Each row of a before or after table is a point. One or more steps were done to the points. Then noise was added and the rows were shuffled. The steps act on how far a point lies along the listed directions, d1 being the first. What was done? A step turns or swaps two directions, mirrors them in a line or flattens them onto one, adds a multiple of one to another, or multiplies one. Angles are multiples of 10 degrees, from the lower direction toward the higher: turns from -170 to 170, lines from 10 to 170 but not 90. Use the fewest steps. Two steps may share a direction if one is a turn and the other turns, adds or multiplies; they go together, in the order done. Otherwise the lowest direction goes first.

Directions:
(1): [43 25  3]
(2): [ 15 -21 -43]
(3): [ 21 -37  26]
Before:
[[  1  18 -18]
 [-35  32  20]
 [-13 -25  22]
 [ 50 -35 -24]
 [ 16  54  11]
 [ 29  -5 -40]
 [-21  47  15]
 [ 36  -4  40]
 [ 29 -18  26]
 [-45  18   0]
 [-24  11 -45]]
After, 11 rows:
[[  6  42 -51]
 [ -4  47 -13]
 [ -8 -30 -18]
 [ 28  -6 -34]
 [ 16 -22  49]
 [ 45 -14 -27]
 [ 42   7  39]
 [-25 -22  37]
 [-35  21  27]
 [ -2  18  20]
 [  2 -31  41]]
Steps: turn d2 and d3 by -100 degrees

Directions:
(1): [  4   0  30 -28   2  56]
(2): [-31   2 -38 -50  -5  -2]
(3): [ 20  23  -2 -16  60 -11]
Before, 13 rows:
[[ -2   1   0  -9  -3   8]
 [  1  -3   5  10  -3   1]
 [ -5  -2  -4   6 -10 -12]
 [ -3   0  -2  -5   2  -4]
 [  0   3 -13  -2   4 -12]
 [-12  -1  -6 -28   2   9]
 [  5  -3  22  33 -17  19]
 [ -4   3  -1  -1   3 -12]
 [ -4   0 -11  -2  13 -12]
 [ -4 -11  -5  -2 -10   7]
 [ -5  -3  12  -4 -16   5]
 [-11  -3   4 -11  -8   4]
 [ -3   1 -11   6 -16 -13]]
After:
[[ -4   5  -8 -17   5   2]
 [ -4  -6  -6 -16   0  13]
 [ -9  -1  -2  -3  -8  -9]
 [-16  -7 -19  -5  -6 -11]
 [ 38   4  58  60  11  30]
 [ -8  -1  -8 -10  -2  -5]
 [  2   4  16 -12   1   9]
 [-14   3  -4 -27   3   4]
 [  9  -2  16  18   1   6]
 [ -7  -4   3  -1 -15   4]
 [-11  -3 -18  -8 -12  -8]
 [ -7  -2  -4  -7 -23   8]
 [-28   5 -34 -55   9  -5]]
Steps: turn d1 and d3 by 70 degrees; multiply d2 by 2.5

Directions:
(1): [  6  60   2   7 -45  -5  16  -8]
(2): [32 -6 51  3  2  5 29 38]
(3): [ 17  32  29   6  47 -12 -20 -34]
(4): [-17  -4   2  12  14  43  50 -34]
Before:
[[  9  29  14   7  -9   1   5 -27]
 [ 23  22  -3  -8  -5 -36 -36   2]
 [ 15  10   3 -16 -11 -27 -40  30]
 [-10  41 -28  -1 -56  -3   9  -6]
 [-16  11 -43   0 -34 -27 -35 -12]
 [  6  60   2  -7 -42 -29 -15  -8]
 [ -9 -19 -13   5 -21   5  19  14]
 [ 12  17  12   3   2 -38 -34  33]
 [ -7  14   1  -6 -15  10   7 -12]]
After (9 x 8):
[[ -8   4  -4  -9  -9   6  -3 -11]
 [  3  -1 -20  -5 -32 -39 -43  19]
 [ 27   4  28 -12  -6 -15 -15  41]
 [-10 -18 -17   4 -22   5  18   9]
 [ 12  26  18  -8 -17 -24 -15  10]
 [  4  14   8   4   2   0  -2 -27]
 [ 36  12  21  -7   3 -30 -20  17]
 [ 22  11  36   8   7 -24  -7  41]
 [ -6  12 -25  -7 -37  -9  -7   9]]
Steps: multiply d1 by 0.4; turn d2 and d4 by 40 degrees
